Each row of a before or after table is a point. One or more steps were done to the points. Then noise was added and the rows were shuffled. The steps act on columns, c1 being the first. Write out the steps. A step turns or swaps two columns, mirrors them in a line or flattens them onto one, adds a multiple of one to another, or multiplies or shifts one. Angles are multiples of 10 degrees, from the lower column toward the higher: turns from -170 to 170, lines from 10 to 170 but not 90. Use the fewest steps. Two steps may share a column if one is a turn and the other turns, adds or multiplies; they go together, in the order done. Otherwise the lowest column goes first.
In the rows, zero is written as 128.

Before (10 x 2)
[[189 140]
 [106  73]
 [104  90]
 [112 118]
 [157 164]
 [ 98 198]
 [145 151]
 [116  75]
 [ 99 177]
 [162  97]]
After (10 x 2)
[[116  97]
 [ 84 142]
 [ 70  94]
 [ 67  55]
 [134 165]
 [ 83 176]
 [ 62 169]
 [ 66 184]
 [162 118]
 [128  89]]
Steps: shift c1 by -30; multiply c2 by -1

Before (9 x 6)
[[129 188 155 101 129 128]
 [169  83 121 117 184 114]
 [156 119 101 104 185 168]
 [128 164 199 122 103 146]
 [138 196 167 165 109 142]
 [155 104  91 133 177 103]
 [150 204 178 123 118  86]
 [110  97  94 120 168  98]
 [110 211 209 149 155  99]]
After (9 x 6)
[[185 118  98 136 163  89]
 [ 94  61 168 154 133 151]
 [148 161  95 142 169 137]
 [121  68 211 112 163 197]
 [136  87 179 142 116 202]
 [145 169  95  98 158 138]
 [170 177 122 155 172 116]
 [150  76 152 119 112 160]
 [123  84 198 126 101 132]]
Steps: turn c4 and c5 by 30 degrees; turn c1 and c4 by 70 degrees; turn c2 and c6 by 150 degrees

Before (9 x 11)
[[ 65 113 164  63 127 160 109  94 166 156 126]
 [ 97 135 158  52  71 152  48  83 169 140 132]
 [ 95  80 169  74  83 131  59 123 175 182 106]
 [145 151  99 173 131 127 118 151  86 122  81]
 [168 105 142 128 145 113 125 117  95  85  81]
 [ 63 109 162  98 104 117  55 118  71 150 168]
 [186 127 102 120 110 108 157 116  91 150  96]
 [145 143 119 150 118  63 146 142 115 103 111]
 [148 120 113 166  97  98 161  83 102 113  48]]
After (9 x 11)
[[ 69 113 166 100 110 117  64 158  72 148 233]
 [139 151 101 175 122 120 119  97  86 124 155]
 [147 141 115 156 118  44 147 117 107 107 136]
 [ 65 114 166  68 124 164 111 115 170 147  99]
 [172 108 147 128 135 112 120  84  87  91 161]
 [101  80 162  79  95 122  59 105 173 184  47]
 [144 115 111 164 103  83 163  31 106 115 168]
 [ 97 136 157  53  87 157  48 105 164 144 111]
 [183 122 104 125 114 102 151  96  92 142 174]]
Steps: multiply c5 by 0.7; multiply c6 by 1.3; turn c8 and c11 by -60 degrees; add -1.5 times c9 to c11

Before (11 x 20)
[[101 156 103 142 156 121 111 161  93  81 206 145 111 177 143 201 143  84
  215  99]
 [138  79 180  65 151 136 164 139 193  99  97  87 135 129  99 190 115 166
   86 120]
 [167 103 160 120 142 132 147 108 128 134 105  97 136  81 138 197 152 155
  157 185]
 [190 101 198 136 177 128 163 112 162  97  83 154 118 113 143 162 148 129
   98  90]
 [145 121 138 126 143 122 163 133 114  85  37 125 123  96 102 141 105 132
  110 152]
 [139 141 167  71 137 163 165 130 155 108 130 179 136  79 135 184 116 173
  109 121]
 [165 132 120 123 191 155 156  96 157 122 108 109 102 123 128 165 114 186
   84 157]
 [101 161  93 171  94  82 146 202  96 150 178 140 120 209 172 165 155 136
  202  73]
 [145 166  47 170 105  84  81 188 100  83 175 119 133 138 146 171 190 130
  188  73]
 [ 88 170 112 164 117  86  85 169  88  74 201 124 163 177 215 165 152 119
  165 114]
 [151  80 115 110 181 137 161 121 112 122  97 117 157  84 158 217  94 150
  107 112]]
After (11 x 20)
[[166 103 122 122 144 130  89 108 129 135 106  94 134 107 133 196 152 172
  170  68]
 [ 88 170 100 166 114  83 164 170  89  72 201 117 161 116 219 163 150 112
   71 119]
 [148 122 149 125 143 124  95 135 114  86  38 122 121 139 103 135 105 131
  172 117]
 [191 101 105 136 175 127  53 111 162  99  79 154 115 128 149 161 145 132
  141 177]
 [100 158 128 145 156 121 157 162  92  78 210 147 112  76 142 206 143  58
   38 106]
 [104 156 164 173  97  81 142 201  95 147 180 142 122  90 174 160 151 147
   13 138]
 [140 162 148 168 102  79 219 189  99  82 172 117 128  63 145 167 194 132
   79 147]
 [138  78 118  67 151 132  67 141 192  99  94  90 136 157  99 194 116 189
  138 154]
 [167 135 155 123 189 156 118  96 160 122 106 105 102 168 129 166 115 219
  160 123]
 [142 145 128  69 134 165  76 128 157 104 130 182 133 117 136 187 113 199
  175 143]
 [149  78 163 113 179 141 115 124 115 124 100 112 159 117 159 220  95 161
  172 152]]
Steps: turn c3 and c7 by -130 degrees; turn c19 and c20 by -150 degrees; turn c14 and c19 by -60 degrees; multiply c18 by 1.6

Before (8 x 48)
[[103 141  91 114  61  93 181 156 127  57  95 170 123  79 140  94 174 114
  119 109 201 121  84  48 165 153 126 128 187 101  80 135  99 121 101  97
  175 138 176 107 180  73  96 114 118 118 129 193]
 [100  99  74  70 145 180  99 180 175 122 143  95 165 181 188 111 127  81
  134  77 137  86 135  76 148 168 182  88 152 139  94 155 129  27 169  83
  204 114 126  93 130  32  89  96 108 104 112 150]
 [ 93 107 131 128  50 105 170  94 194 150 188 127 104 140  95 164 138 150
  128 107  94 177 145 133  96 119 118  60 107 171 141  96 169 127 185 139
   98 120 104 185 135 129 190 179 197 138 176  80]
 [169 150 146 124  86 124 191 116 117 104 145 134  89 122  98 165  77  72
  119 166 116 131 112 144  74 106 128  78  91 163 163  49 110 101 141 143
   78 149 127 154  95 159 115 190 182 126 216 119]
 [146 163 131 132 165 118 169 122  85  85 139 211 126 138  78 125  54 120
  109 146 130 152  99 135 119 143 125 108 122 116 135 106  70 174 111 168
  106 172 129 146  63 138  73 122 120 166 156  98]
 [112 156 107 118  84 101 170  87 120  80 172 169  99 127 103 158  74 182
   74 112 103  97 103 187 108  83  83  80 121 155 153  55 130 114 119 131
  104 193 143 163 126 120 174 168 191 157 180  72]
 [143 153 112 174 151 103 188 139  71  81 127 161 116 128 121 124  95  87
  141 189 162  83  70 137 118 102  96 110 167 133 111 128  73 152 132 180
  150 154 139 155  80 154  85  98 110 148 148 107]
 [ 84 100  68  54 147 204 106 118 124 142 112  84 153 194 188 149  99  76
  174  72 152  70 168  71 189 174 197 103 147 143 102 159  96  79 139 108
  214 100 143 124 143  91  81 134 115  60 115 176]]
After (8 x 48)
[[ 81 148 149 127  83 126 194 114 118 122 149 136 163 126 100 165  79  72
  118 164 116 124 111 144  77 104 123  75  92 163 166  50 110 175 140 140
   80 148 121 154  93 160 116 107 181 123 215 123]
 [119 159 106 120  83 102 173  87 125 142 174 165 159  83 102 160  75 185
   74 112 103 157 105 191 106  83  78  77 121 153 151  55 130 154 123 131
  102 196 151 164 125 123 171 111 191 157 179  72]
 [151  99  70  71 147 179  97 179 177 186 139  95  91 127 187 113 126  79
  130  76 139 148 136  80 147 168 183  87 151 142  93 157 130 160 173  85
  202 115 176  96 127  31  90 226 104 104 109 149]
 [ 93 153 114 173 154 106 187 141  71 140 129 162 139  98 117 119  96  84
  144 191 165 158  69 134 119 105  97 113 168 133 111 132  76 103 134 183
  151 153 172 155  78 147  83 129 108 150 144 107]
 [173  98  67  51 152 203 104 118 125 195 110  86 106 136 190 150  99  78
  172  71 153 168 168  73 190 175 199 109 145 142 105 159  97 156 136 110
  213  96 185 128 143  88  83 162 115  61 114 177]
 [ 89 162 130 134 162 119 171 125  83 144 138 210 126 106  79 128  57 124
  113 144 129 117 101 137 125 145 128 103 120 119 136 108  70 103 112 168
  107 174 100 146  64 141  71  96 122 166 158  96]
 [115 141  88 115  64  92 178 158 130 106  95 160 130  43 138  92 178 112
  121 111 201 175  82  47 164 156 122 132 187 101  78 133  99 126 102  95
  173 138 102 108 180  74  99 139 121 119 129 193]
 [171 107 130 128  49 107 169  94 197 138 187 127 153 131  99 163 139 154
  126 107  92  86 144 134  95 118 120  58 107 169 142  96 169 157 184 139
   97 118  87 183 133 132 188  98 197 138 181  81]]
Steps: turn c1 and c10 by -150 degrees; turn c10 and c14 by -70 degrees; multiply c13 by -1; turn c22 and c39 by -120 degrees; multiply c39 by 1.3; turn c34 and c44 by -130 degrees; multiply c34 by 0.7

Before (8 x 64)
[[147 141 116  87 120 148 158 108  94 152 122 174  74  92 125 106  87 118
  142 137 103  57 141 136 130  90 176  95 194 110 120 165 144 137 144  63
  197  81 107 113 123  81 111  77 177  85 162 160 136 172  98 129 101 183
  207 126 199  97 148 129  91 147 128 133]
 [147 177 183 150 138 133  71 102 112 117  79  83 103 150 163 100  84 135
  137 155  81  78 107 134 166 154 127 165 122  75 158 100 106 135 100  81
   92 101  81 163  76  72 172 115 103 163 152 167 148 149 134  63 149  85
  147 154 205  87 180 135 137  61 103 165]
 [162 186  98  94 122 109 157 115  93 126 124 129  97 138 123 101 147 155
  116  92 189 144  67  98 103 135 143 155 101 127 189 101 171 109 164 103
  101  80 138 136  84  81  98  66 128 166 121  96 121 173 154 150 141 115
  110 144 112  75 101 125 104  76 157 138]
 [160 155 102  85 142 104  97 138 142 177 117 160 115 148 146 153 110 151
  177 139 107 130  48 148 130 153 127 157 123  51 164 156 137 172 165  94
  114 138  80  82  99  76 141 101 178 104 120 119 154 123 128 152 105 146
  163 158 173 125 122 105 183 158 138  95]
 [ 90 152 183 146 170 162 139 168  94 151 135  93 170 121  72 192 128  67
  161 150  96  57 121 151 118  60 114  84 130 151 177 134 134 171 177 141
   96 133 160 147 145 166 122  74 105 158 128 143 135 114 152 149 120 188
  168 143 115  63 126 141  92  99 186 143]
 [103 176 164 143 187 161 175 141 174 115 107  92 133 121 105 138 105 106
  104  69 185 134 111  77 120  87 106 164  94 114  91 131 102  68 126 109
  162 178 141 177 121 146 161  34 115  89 100 131  83  97 158 157 178 150
  135 132 201 157  89 139  88 158 113  72]
 [139 162  95 155 204 131  96  96  87 161  51 153  85 115  70  89 125  70
  162 162 126 138  59 173 104 142 115 134 166 125 131 117 171 172 172  90
  125 100 146  88 169 156 168 116 172 133  85 195 164 140  84  91 133 159
  115 102 122 163 125  93 145 157 141 163]
 [111 135  96 136 198 105  77 183 153 146 138 180  78 127 146 163 164 132
   72 117 148 138 121  67  98 112 206 101 131  79  94 105 175  82 147  66
  102 159 114 123  97 179 121 138 106 163 141 133 193  93 134 121 147 178
  138 192 116 143 164 175 130 160 184  63]]
After (8 x 64)
[[106 179 169 136 190 165 170 147 176 115 110 174 131 124 104 141  68 100
  103  68 185 135 113 126 120  87 111 158  94 119  90 138  99  70  76 156
  153 176 158 176 118 146 155  33 116  95 100  96  87  98 149 128 179 157
  129 134 194 151  95 137  90 143 115  70]
 [167 185 103  93 118 112 154 117  89 126 124  83  98 132 127 104 174 152
  116  90 195 148  69 159 102 135 143 168 104 127 185 103 172 111 100 101
  102  87 158 140  81  85 105  65 126 167 123 109 120 174 156  89 145 113
  113 140 108  82 109 127 110 190 156 135]
 [146 182 185 156 148 127  68 103 116 119  89  94 105 151 158  99  16 138
  139 152  77  82 106  94 173 151 130 164 120  76 164 102 110 140 132  84
   89  92   6 164  79  77 180 123 103 160 155 192 141 150 126 165 156  78
  147 159 209  89 175 135 131 246 105 160]
 [109 138 101 135 199 104  75 183 153 146 137 128  77 128 142 159 221 136
   69 125 147 141 121 153 102 115 204  97 132  72  90 102 179  78  59 112
  100 166 100 117  98 184 121 132 104 162 139 138 194  92 133 138 150 171
  145 192 113 141 159 174 127 104 180  60]
 [141 141 116  81 122 147 159 106  92 150 122 120  76  94 124 112  21 116
  143 139  96  59 138 142 125  87 180  92 194 109 120 164 147 135 127  52
  200  80  77 115 126  73 106  82 173  90 166 121 133 175  99 159 104 184
  209 131 202 106 137 133  89  17 120 133]
 [165 152  97  87 138 101  96 140 145 181 108 133 113 139 145 151  84 145
  175 140 106 127  51 160 129 156 135 153 122  39 163 162 130 177 139 103
  120 139   9  77 100  77 140 107 174 107 126 100 152 119 126 113 106 148
  165 151 177 129 117 106 183  39 138  97]
 [148 170 103 149 207 136  93  98  88 151  50 143  84 115  72  86 114  64
  163 159 129 144  54 177 100 142 122 135 161 127 131 115 171 175 166 140
  128  97 167  89 169 163 165 117 172 135  80 165 171 133  87 194 124 160
  111 100 118 161 126  93 145 107 143 166]
 [ 86 155 181 143 163 155 134 164  88 151 141 114 173 120  76 195 133  64
  159 150  99  55 121 177 108  53 124  85 131 150 186 137 128 172 153 170
   94 130 213 157 142 171 127  73  99 165 126 116 137 115 150 140 126 197
  166 138 118  59 119 140  95 166 187 139]]
Steps: add 0.7 times c5 to c36; turn c12 and c62 by -120 degrees; add -1.5 times c32 to c62; multiply c17 by 2.5; swap c24 and c35; multiply c39 by 2.5; turn c48 and c52 by 90 degrees
